Every row gives one point. Examples show where two turns around zero, p and q, send a point. Where does a point land after both, in the order given? Backwards means that the second turn is done in reverse. Each puzzle has new turns, and all numbers are rounded.
In the rows, zero is written as 128.

Turn p:
[153 138 158] => [102 157 138]
[158 166 157] => [ 83 160 117]
[114 128 144] => [116 117 142]
[101 115  90] => [162  96 115]
[115  93  92] => [177 111 129]
Turn q:
[110 135 115] => [150 136 128]
[136 100 101] => [140  96 107]
[ 99 138 175] => [108 180 122]
[148 127 108] => [133 101 136]
[134 128  81] => [163  96 134]
[142 141 189] => [ 73 158 141]
Where do these land?
p, then q: [126 149 185] => [139 185 111]
p, then q: [145  67 104] => [ 78 102 166]
q, then p: [105 138 110] => [122 156 117]
q, then p backwards: [127 152 109] => [124  98 130]
p, then q backwards: [137 134 133] => [124 128 139]

Turn p:
[137 181 155 147] => [132 124  65 130]
[ 86 113 111 127] => [136  93 157 114]
[144 140 104 120] => [101 138 126 114]
[156 111 168 130] => [149 159 121 163]
[142 126 114 121] => [113 141 134 123]
[160 130  93 152] => [119 163 126  89]
[ 70  94 152  98] => [147  77 169 165]
Turn q:
[155 171 105 129] => [134 182 131 139]
[123 115 107 125] => [139 124 146 114]
[107 128 121 146] => [144 124 114 109]
[186 159 124 157] => [153 171 122 180]
[105  90 145 104] => [106  83 140 114]
[ 92 105 166 107] => [ 92  83 115 112]
Where do these land?
q, then p backwards: [ 92 160 109 117] => [153 141  93 155]
q, then p: [ 99 148 141 147] => [ 95 126 146 108]
q, then p: [129 127 176 105] => [153  96 154 105]
p, then q: [119  93 153 148] => [133 137 125 175]
q, then p backwards: [180 115 118 104] => [132  83 137  90]
p, then q: [126 165  84 142] => [ 98 124 160  89]
q, then p backwards: [151  89 116 134] => [ 97  97 142 121]

Turn p:
[123 119 114  94] => [148 130 145 100]
[159 123 109 126] => [103 137 130 103]
[109 113 153 120] => [155 111 113 132]
[160 100 110 108] => [115 125 126  80]
[112 145  96 181] => [ 88 115 159 169]
[105 168 186 138] => [159 150  96 184]
Turn q:
[140 117 138 123] => [114 128 124 115]
[138 154 134 108] => [112 143 153 137]
[149 140 102 126] => [139 123 159 115]
[158 140 149 150] => [100  96 140 129]
[131 153 133 148] => [124 108 141 150]
[ 51  64 112 113] => [180 171  51 122]
Where do these land?
p, then q: [130  65 120 168] => [157 150  71  95]
q, then p: [ 94 146 150 107] => [105 137 143 168]
q, then p: [104 138  80 149] => [ 91 140  91 105]
p, then q backwards: [144 157 138 140] => [108 133 149 106]
p, then q: [151 128 113  63] => [ 93 172 171 127]
q, then p: [144 141 145 129] => [143 111 127 142]
p, then q: [129 121 150 139] => [149 120 130 117]

Turn p:
[183 123 171 143 143 142] => [122 140  99  69 133  96]
[ 88 151 136 148 145 113] => [ 96 138 142 164 137 109]
[121 119 121 129 148 147] => [127 111 125 129 153 128]
[150 126 111  81 146 116] => [167 155 114 126 148 153]
[131 127 141 157 105 113] => [118 126 133 125  95 105]
[ 90 112 107 152 114 114] => [127 100 144 168 110 118]
[201 149 109 177  81 145] => [147 120 180  52  88 104]
[ 94 116 135 105 141 119] => [121 129 105 163 138 142]
[ 94 129 122  61 129 142] => [126 135 109 154 148 194]
Turn q:
[106 107 151  93 119  96] => [128 124  85 110 153 159]
[ 85 153  90 119 122 137] => [159 168 135 135 102 156]
[156 150 143 134 130 152] => [138 105 161 127 134 109]
[164 132 160 172 166 134] => [ 91 117 163 107 143  79]
[123 132  80 106 132 132] => [133 148 136 166 118 156]
[ 92  74 138 100 100 123] => [120 110  71 114 108 169]
[169 148 135 173 126 122] => [126 124 145 136 137  67]
Where do these land?
p, then q: [141 126 154 154 139 126] => [133 152 106 134 146 141]
p, then q backwards: [ 58 214 114 173  97 136] => [171 118  83 143 221 180]
q, then p: [148 113 125 106 118  98] => [142 107 143 139 154 106]
p, then q: [167 112 111 117 127 141] => [121  99 138 155 148 143]
q, then p: [129 125 107 119 158 118] => [ 95 126 140 133 143 122]
p, then q: [132  64 138 120 124 136] => [105 124 110 182 105 133]
q, then p backwards: [121 142 147 109 132 141] => [142 130 107 120 124 149]

Turn p:
[134 117 116 110 118  90 120 159] => [111 167 131 136 104 147 113 141]
[ 80 133  96 164 136 103 132 156] => [136 127 125  94 120 144  60 133]
[154 155 144 142 114 140 130  97] => [124 114 135 147 171 107 144 133]
[150 165  75 111 152  87  98 112] => [113 120 167 148 143 197 119 161]
[153 165 127 150 122 141 118 159] => [ 96 116 142 156 142 117 100 107]
[ 94  93 143  95 103 131 160 104] => [177 149 116 111 102 100 156 149]
[ 94 114 152 149 149 101  91 117] => [143 153 110  91 156 160 123 103]
[158 159 151  83 115 157 115 139] => [127 131 153 186 122 116 156 101]
[122 128 170 114 139 140 142 133] => [148 130  99 146 124 117 142 105]
[160  74 154 146 163 155 154  81] => [114  92  75  98 138 114 193 136]
[110 105  79 145  99 163 148 153] => [117 108 154  93  85  89 101 139]
Turn q:
[125  88 134  99 122 128 107 138] => [145 133 114  83 130 128 136 149]
[151 167 156 125 138 142 136 117] => [130 157 151 169 141 125 128 139]
[131  90 119 115  84 101 160 101] => [131  87 166  85 150 143 144 116]
[117 139 140 132 136 142 110 105] => [131 156 117 138 139 138 134 112]
[170  83 112 131  89 134 147 129] => [ 92  96 152  92 140 129 158 156]
[111 172 135  74 111 154 149 101] => [155 140 147 151 173 175  93 141]
[ 94 150 149 147 143 118 155 139] => [135 130 136 146 129 100  90  96]
[119 137 115 138 122 182  88 166] => [100 139  63 140 139 125 116 158]
[145 137 125 166 203 103 149 116] => [112 155 160 153  59 113 127  95]
[117 117  94 154 132  76  78 168] => [147  87  74 124  79 103 154 117]
Where do these land?
p, then q: [144 118 190 128 145 190 132 103] => [112 108 194 102  96 155 132  89]
p, then q backwards: [104 120 109  67 147 102 115 107] => [154 136 110  76 152 109 107  93]
p, then q: [158 211 122 133 145  90 112 129] => [ 81 186  82 137 106  96 129 103]
p, then q backwards: [103 103 116 164 112 115 114 130] => [108  85 142 113 135 147 141 132]
q, then p backwards: [150  95 126 152 146 165 164 137] => [159 104  94 154  99 124 112 155]
p, then q: [148 119 121  94 130 106 104 109] => [106 136 140 148 149 114  92 135]
q, then p: [133  96 123 128  56 109 120 110] => [140 107  82 123  78 141 165 145]
p, then q backwards: [102 108 163 151 141 119 132 158] => [ 76 115 129 139 147 138 105 133]
p, then q backwards: [124 152 120 149 132 110 154 130] => [114 146 123 112 116 145 137 157]
q, then p: [157 156 111 131 110 176 133 113] => [141  96 113 105 120 120  93  89]
p, then q: [ 87 130 107 112 143 126 129 181] => [127 126 101 133 174 145 174 141]

Turn p:
[109 122 124 138 168 116 152 158 122] => [134 142 158 137 135 145 170 144 114]
[111 142 101 180 164 117 116 143 134] => [101 144 135 125 146 146 172 159 162]
[126 161 173 118  97 154 124 123 161] => [149 114 136 122 128  73 112  94 156]
[137  93 176 114  87  90  96 101 149] => [143 107 140  63 119 139  71 102 132]
[184 110 127  90 106  88 140  92 137] => [122 112 106  90  67 130  97 121  89]
[119 106 102 133 133 127 110 159 151] => [126 137 112 114 150 156 158 108 132]
[ 85 148 132 122 113 170 144 100 132] => [116 150 145 171 138  98 104 101 145]
[123 143 104 161 130 172 165 149  84] => [109 105 129 200 149 125 152 150 124]
[185  96 140  90 142 117 110  96 115] => [133 127  98  87 114 120  92 150  73]
[101 159 101 133 141 129 123 158  95] => [147 144 121 170 134 148 152 153 152]
Turn q:
[111 127 155 130 166 136 175 124  96] => [137 127 150 122  73 126  84 142 128]
[ 57 133  97  65 135 129 132  93 166] => [129 147 150  53  95 112 199 127 123]
[137  96 167 124  91 132 113 186 101] => [165 112 120 174 151 150 126 187 125]
[162 100 132 104 114 124 133 133 151] => [146  97 124 122 154 135 134 125  93]
[160 118 143 198 119 162 123 124 121] => [ 86 106 139 165 162 120  81 134 147]
[162 147 144 191 122  92 144 142 140] => [141 116  96 152 155  99  77 101 157]
[136 141 101  92 139 133 114 136 151] => [134 147 135 125 133 126 162 104  97]
[121 161 131 118 117 150 130 127 113] => [120 168 134 122 131 132 120 144 123]
[ 81 133  85 142 147 128 143 125  95] => [126 149 161 121  91 147 136 113 177]
[148 143 138 160 151 138  82 122 147] => [ 85 128 109 166 136  98 132 113 122]
[133 109 114  84 106  84 118  97 128] => [139 111  89  87 128 163 159 118 117]
Where do these land?
p, then q: [143 137 133 124 181 170  74 113 143] => [167 168 115 137  92 125 147  72 121]
p, then q: [124 121 102 101 144 176 126 153 134] => [114 143 135 124 106 140  96  82 149]
p, then q: [146 105 163 142 132 143 166 143 112] => [138  91 120 149  96 149 107 152 133]
p, then q backwards: [109  50 126 166 169 119 138 151 153] => [148 113  71  86  91 179 116  98 141]
q, then p: [101 124 122 127 136  91  83 163 150] => [ 81 103 142 132  87 134 160 121 117]
q, then p: [130 133 117 145 115 119 126 106  76] => [120 147 106 138 157 106 132  97 151]
q, then p: [148 159 114 162  99 139 121 115 115] => [124 177 128 122 144 111 143 137 156]
q, then p backwards: [ 91 159 140  79 106 162 146 123 149] => [137 124 154 118 202 107 118 117 143]
p, then q backwards: [131 166 125 113 116  63 154 112 129] => [ 80 119 134 117 176 119 149 124  88]
q, then p: [156 127 138 121  82  99 146 102 118] => [132 166  79 132 146 128 137 129 102]

Turn p:
[ 86  88 118 107 137 140 102 115 140] => [111 162  90 136  85 130 119 136 142]
[ 96 148 107 134  95 111 102  57 115] => [ 77  97  89 109 115  78 157 140 136]
[160 115 128 125 118 120 169 121  75] => [138 126 149 112 177 119 127 130 179]
[128 157 165  94 160 145 130 100 148] => [144 130 116 128 129  91  79 146  91]
[145  88 149 141 148 108 127 174 157] => [132 151 173 128 105 178 105 116 123]
[ 93 121 133 137 147 119 162 140  73] => [133 163 107  82 168 139 136 113 146]
[144 148  89 148 129  87 101 143 109] => [136  91 139 105 110 131 161  84 139]
[152 168 139 159 103 170 100 127 139] => [121 115 147 176 142  99 157 118  87]
[113 128 129 161 111 112 148 107 137] => [ 86 114 125 114 145 141 135 136 122]
[116 112 155 141 100 131 106 186 160] => [130 161 163 144 100 166 158 143  96]
[133 146 152 107 145 129 156 160 125] => [170 140 138 114 149 139 113 138 110]
[170 119  72  82 143 165 132 105 157] => [158  88  99 189 112 122  90 133 163]
Turn q:
[131 151 123 138 140  83 138 140 129] => [153 104 130 106 116 105 130 144 107]
[147 109 142 129  93 157 117 153 161] => [112 109 110 125 147 180 142 119 152]
[120 167 108 169 120 166 152 143 115] => [119  99 114 179 111 135 100 163 121]
[136 126 116 116 101 126 138 106 115] => [155 153 115 140 138 133 128 133 134]
[147 120 161 146 147  82  94 140 131] => [116 113 150  73 151 114 151 146 113]
[119 102 135 181 132 128 135  83 161] => [122 102 141 159 172  89 153 123 157]
[ 98 144 107 100  96 112 166 109 181] => [192 109 127 153 101 133 149  94 155]
[120 102  92 101 132 139 160 125 121] => [139 148  95 146 120 118 112  88 122]
[126 118 114 105 180 159 115  81 107] => [103 174 149 135 126  91  87 106 150]
[ 86 156 122 108 121 172  93 183  62] => [ 90 159 149 150  86 185  96 143  66]
[179  94 148 103 127  94  84 132 152] => [130 135 131  52 169 144 141 113 145]
[127 146 168 139 147 118 145 140 102] => [106 130 124 117 100 108 147 164 116]
Where do these land?
p, then q backwards: [141 162 152 107  97 132 135 155 123] => [117 146 133 149 104  81 118 112 118]
q, then p: [103 152  95 170 105  93 126 142 157] => [114 159 176 139 140 134 106 105 173]
p, then q backwards: [117 111 156 104 161 146 143 138 126] => [149 135  99 103 122 132 120 110  94]
p, then q: [122 149 149 179  94 150 125 110  83] => [133 123 132 132  82  60 146 124 111]
p, then q: [173 150 132 122 156 125 153 106  86] => [124 132 152  71 147  92 130 107 146]
q, then p: [ 90 106 111  97 115 115  79  89 161] => [106 124 150 130 154  78  70 138  97]
q, then p: [148  99 141 133 139 140 139  90 159] => [112 100 112 118 108 153  90 133 109]
q, then p: [148 112 156 121  91 162 113 148 121] => [144 141  82 161 147 141 129 126 106]
p, then q: [125  97  84 136 159  81 160 129 112] => [126 139 145 137 133 149 111  72 183]
q, then p backwards: [111 179 125 143  84 128 130 117 158] => [169 125 102  96  98 129 139 162 151]
q, then p: [156 106  84 110 169 145 150 156  94] => [127 106  90 115  85  92 168 103 150]
q, then p backwards: [102 112 150 113 165 117  81 156 155] => [142 131 142 181 132  72 108 132 123]
